Every row gives one point. To make a cloud, some directions were put in groups of two or more. Within a group, all points are equally far from the middle, so they leave a hole (a ring in 2 directions, a hollow ball in 3). The other directions are filled evenly. Then the cloud was stretched, turned, moved and blurred a little. Count the holes, and give their numbers of directions, smallest first.
In the rows, 128 means zero.

Cloud (22 x 3):
[[ 92 128 141]
 [117 122 101]
 [151 112 149]
 [134 139 112]
 [110 161 128]
 [113 103 166]
 [118 176 148]
 [170 156 159]
 [108 153 175]
 [146 155 170]
 [137 152 181]
 [136 119 167]
 [158 152 154]
 [118 131 163]
 [150  84 158]
 [105 149 173]
 [170 111 110]
 [146 101 118]
 [ 90 125 154]
 [113  92 157]
 [134 132 169]
 [ 86  98 148]]
Holes: 0

Cloud (30 x 4):
[[104 138  67 132]
 [ 95 174 142 100]
 [166 119 131 108]
 [ 70 137  98 109]
 [114 159  67 100]
 [125 172 109 111]
 [116 109 116 162]
 [139 119 139 113]
 [134 160 153  94]
 [146 114  95 117]
 [182 109 182 123]
 [129 143 153 154]
 [104  88  93 151]
 [127 134 165 109]
 [144 117 135 105]
 [ 81 140  66 105]
 [112  82 110 152]
 [101 109 127 139]
 [144 152  81 128]
 [121 143 134 103]
 [126 119  85 131]
 [103 100 124  87]
 [140 132  89 110]
 [111 147 153  97]
 [100  89 146 153]
 [124 117 151 160]
 [112 145 116 119]
 [156 132  83  90]
 [ 84 113  75  98]
 [ 95 104 130 146]]
Holes: 0

Cloud (50 x 6):
[[158 101 148  88 150 115]
 [165 136  96 134 114 102]
 [111 129  75 146 147 149]
 [121 108 145 107 171 141]
 [114 126  77 122 127 136]
 [111  89 124 114 169 144]
 [ 96 154 115 166 130  78]
 [142 132  73 134 173 146]
 [121 135  97  87 136 155]
 [130 166 114 152 133 110]
 [134 144  92 136 184 130]
 [102 161 122 149 131 151]
 [166 149 132 136 157 100]
 [120 113 149 112  97  91]
 [148 126 135 151 107 119]
 [114  61 116 146 135 143]
 [ 88 114  88 133 131 112]
 [153  69  89 136 139 117]
 [180 121 115  86 122  84]
 [122  96  94  97 158  96]
 [ 91 124 128 101 111  99]
 [121  92 102 102 171  85]
 [ 98  97 130 158 134  86]
 [171  75  83 118 158 124]
 [144 110 148 103 159  84]
 [176  97  70 128 156  87]
 [120  84 105 105 156 103]
 [123 138 144 134 166 129]
 [158 161 102 134 116 100]
 [111  93  74 126 119  97]
 [ 97 133 146 133 121  78]
 [142 156  91 149 156  91]
 [105  89 114 130 157  74]
 [117 103 147 133 153 136]
 [148 136  83  97 112 102]
 [118  87  82 133  97  90]
 [139 105 101  80 134  87]
 [122 146 146 115 167 106]
 [178 128 141 122 163 100]
 [121 117 133 136 180  76]
 [130  92  76 109 151 116]
 [128  58 106 132 151 140]
 [163 110  88  98 124  89]
 [106 150 122 148 149 153]
 [ 88 138 137 127 124  98]
 [158 135 103 165 163 115]
 [144 130 125 167 123  73]
 [ 97 139 111 166 149 149]
 [ 95 116 129 114 135 101]
 [ 95 130 105 123 149 133]]
Holes: 1 (3)

Cloud (86 x 8):
[[125 127  89 119 155 132 178 121]
 [153 144 108 147 135  96  69 132]
 [ 71 150  99 115 166 155 149 127]
 [137 166 135 134  90 159 123 106]
 [ 78 113 112 142 115 137 113 165]
 [146 159  72 121 164 118  99 103]
 [122 147  60 155 143 139 112  71]
 [117 120  60 107 114 119 141 134]
 [ 74 144 127 107 119 151  96 141]
 [139 157  70 118 124 114 158 105]
 [152 178 108 134  91 119 102  98]
 [148 168  72 131  94 130 109 122]
 [133 100  56 130 160 137 133 138]
 [153 158  76 152 173 141 133 107]
 [113 128 137 143 157 159 167 134]
 [ 86 105 120 155 147 128 138  86]
 [133 127  53 137 127 135  79 118]
 [138 146  51 146 134 121  75 116]
 [145 128  87 170 122 143  86 146]
 [ 99 103 134 156 144 152  79 134]
 [153 111  84 164 135 142  79 133]
 [108 132 116 160 110 148 178  98]
 [108 141 115 161  99 102  87 148]
 [155 174  95 181 124 125 132  88]
 [142 150  82 146 170 117  79 131]
 [104 152 111 125 175 115 140 136]
 [155 108 150 142 144 110 112 124]
 [130 163  91 171 109 108 113  75]
 [104 150 165 160 109 155 113 104]
 [169 151 134 160 124 124  84 107]
 [127 166  61 115 143 133 149 114]
 [ 80 139  74 166 168 152  96 125]
 [101 188 117 128 130 149  84 133]
 [115 115 126 170 151 150 112 157]
 [140 128 136 172 119  93 120  92]
 [ 93 137 127 100 145 143 126  97]
 [110 108 107  94 114 139  92 147]
 [107 150 150 133 105 169 146 130]
 [ 90 124  94 132 178 174 135 108]
 [136  80 131 121 130 109 140 143]
 [114 131  75 138 165  99  77 129]
 [161 159  65 129 105 106  99 115]
 [114 129 134 135 111 109 166  99]
 [137  87  96 155  94 119 110 142]
 [119 157  92 157 101  97 142  98]
 [121 108  93 166 153 144 116  68]
 [137 126 147 149 120  88 118 125]
 [ 81 104 118 148 125 119 111  95]
 [137 167 121 179 148 157 115 125]
 [161  93  97 147  99  87 116 120]
 [116 142  54 152 165 152 105 137]
 [ 86 166  86 133 153 135 104 164]
 [133 152  89 194 130 142 136  77]
 [159  99 142 155 140 140 152 115]
 [133 149 149 179 117 153 100  91]
 [150 139 137 147 140 175 140 114]
 [113 104 119 152 138 134  68 149]
 [138 135  93  89 146 115 138 143]
 [138 121  84 101 146 100 114 158]
 [169 149 110 114 110 121 155 117]
 [151 127  86 148  83 140 127  89]
 [113 110 113 107  87 119  94 144]
 [115  84 108 117 125 153  96 142]
 [125  87 111 146 110 127  89  92]
 [148 117 106 149 146 175 156 115]
 [128 117 132 115 138 111  74 116]
 [153  74  77 150 141 115 121 116]
 [ 74 139 136 150 105 138  96 145]
 [148 154 146 157 130 140  83 101]
 [148  82 107 130 140 124 151  91]
 [108 165  64 109 164 126 132 129]
 [130 179 144 125 107 131 113 101]
 [140 105 118 107  86 138 110 116]
 [ 93 105 143 147 147 159 157 101]
 [169 129  97 168 107 155 142 110]
 [134 105 106 116  98  89 140 116]
 [143 166 115 167 124 133 155  74]
 [140 104  80 161 154 106 128  81]
 [144 118 139 158 108 160 122  77]
 [157 137 131 123 126 137 150  80]
 [ 90 155 107 155 145 168 146 150]
 [159  88 102 173 126 123 140  85]
 [153 160 134 172 143 131  93  98]
 [115 140 134 140 153 119 110  78]
 [ 84 114 113 139 167 172 155 112]
 [146 105 102 155 116 123 142 160]]
Holes: 1 (8)

Cloud (105 x 9):
[[124 116 103 175 132 125 143 162  93]
 [131  73 119 130 139 142 126 157 152]
 [122 145 170 142 173 157 119 111 142]
 [100  91 124 150 118 180 130 144 161]
 [154 124 116 123 105 167 119 185 109]
 [136 143  82 121  86 108 135 118 111]
 [135 155  93 123  69 134 117 112 117]
 [121 138 121 172 129 103  83 117 117]
 [101 104 129 185  98 154 135 145 144]
 [132 104 107 116 130 128  75 109  86]
 [112 137 135 141 173 142 124 102 105]
 [ 97 130 179 129 103 163 137 140 117]
 [107 162 155 102 119 129  95 139 148]
 [164  97 143 143 153 133 105 140 157]
 [126 141 129 133 128 166  64  93 161]
 [149 169 121 113 158 168  88  90 149]
 [127  98  65 116 123 169 130 165 131]
 [123 173 122 132 134 133 168 178 161]
 [123 138 129 102  84 148 138 126 168]
 [136 130 158 108 146 181 105 121 149]
 [154 155 107 104 145 132 129 168 109]
 [121 130 118 147  90  94 109 108 139]
 [128 128 167 134 131 158 111 180 143]
 [115 171 126 140 136 174 167 106 115]
 [122 120 135 188 114 154 126 151  89]
 [ 87 137 106 159  89 107 135 129 143]
 [129 101 129 163 135 107 106 159 148]
 [102 158 134 207 136 135 118 134 152]
 [142 123 109 188 136 174 129 130 142]
 [129 155 154 173 100 141 109 107  88]
 [138 104 103 108 158 169  97 115 125]
 [139 172  80 139 139 171 150 156 148]
 [111 112 151 143  95 119 108 164 172]
 [ 69 158 145 175 120 162 122 113 124]
 [128  96 103 168 102 164 139 100 111]
 [130 163 157 120  93 126 151 151 153]
 [ 91 159 160 136  86 121 147 144 120]
 [114 139 138 143 174 175 119 130 113]
 [132  82 127 114 112 142 163 133 127]
 [119 149 148 128 110 191  97 114 159]
 [ 70 133 125 173 108 143 118 139 172]
 [120 146  96 177 111 147  89 164 153]
 [155 110 100 149  95 167 102 135 166]
 [153 164 110 124 117 155 168 129 101]
 [106 141 101 170 102 183 113 134 182]
 [ 81  92 124 147 122 175 137 148 144]
 [140 157  93 171 102 168  97 144 172]
 [157 131 112 132  98 148  82 166 130]
 [126 172 125 185 145 140 146 173 161]
 [ 86 163 112 172 137 180 149 121 183]
 [ 75 160 151 147  91 149 113 144 152]
 [109  95 110 143 128 132  90 106 176]
 [148 153 157 108 122 160 100 147 110]
 [ 98 152 125 104  85 155  91 115 110]
 [171 146  81 145 150 174 108  99 151]
 [154 140 139 126  86 137 108 100 168]
 [158  91 122 132 101 146 145 122 143]
 [101 136 101 152 107 191 148 106 151]
 [158  93  96 124 140 142  94 105 120]
 [ 88 200 117 157 145 149 148 126 153]
 [ 92 115 144 150 132 177 122  98 151]
 [102 143 107 169 146 178 112  78 170]
 [148 194 134 191 130 136 116 137 147]
 [117 171 175 169 130 171 125 141 140]
 [141 177 131 147 104 177 140 161 167]
 [116 151 149  90 163 148 137 133 158]
 [147 126  97 124  82 168 122 118 157]
 [112 180 132 162  91 172 107 126  95]
 [156  87 113 111 133 139 114 103 115]
 [133  88  93 149 143 145 130 150 183]
 [ 60 165 123 143 127 150 112 119 141]
 [114 118 114 149 100 149  89 171 173]
 [123 157  83 175 133 143 109  76 146]
 [157 129  79 156 119 133 114 162 176]
 [118 119  83 180 147 171 125 108 130]
 [155 137 123 142 141 180 100 112  96]
 [ 84 110  95 105  99 169 111 119 140]
 [122 162 105 154 107 180 164 111 133]
 [125  87  71  95 115 159 142 131 130]
 [114 146 126 125 113 157  74 159  91]
 [152 136 128 128 107  93 110 162 161]
 [123 151 114 181 155 132 110 112  99]
 [ 86 152 111 150  96 109 153 120 127]
 [129 156 113 162 129 155 102 186 150]
 [101  93 116 168 123 138 155 113 105]
 [164 137 123 105 125 112 152 155 144]
 [ 94 120  73 134 148 151 164 117 120]
 [ 98 135 109 187 164 160 134 142 169]
 [161 136 110 121 142 148 147  99  93]
 [158 152 125  91 109 154 102 109 133]
 [110 185 122 119  88 133 111 148 116]
 [115 133 117  99  92 138 170 178 123]
 [127 174 146 132 106 185 103 143 148]
 [134 147 111 126 167 107 112  92 146]
 [103 113 131 178 104 164 134  96 100]
 [129 111 139 102 110 144 129  88 132]
 [149 152 104 126 148 160  97 109  80]
 [126 127 155  93 144 167 116 153 143]
 [ 93 113 144 149 105 112 100 166 142]
 [ 78 141 145 168 142 139 116 165 139]
 [ 77 131 127 144  96 129 100 162 155]
 [138 174 168 180 108 126 117 151 156]
 [152 159 105 174 169 154 147 122 138]
 [100 125 105 111  71 163 149 114 130]
 [105 104 109 128 101 150 105  83 144]]
Holes: 1 (8)
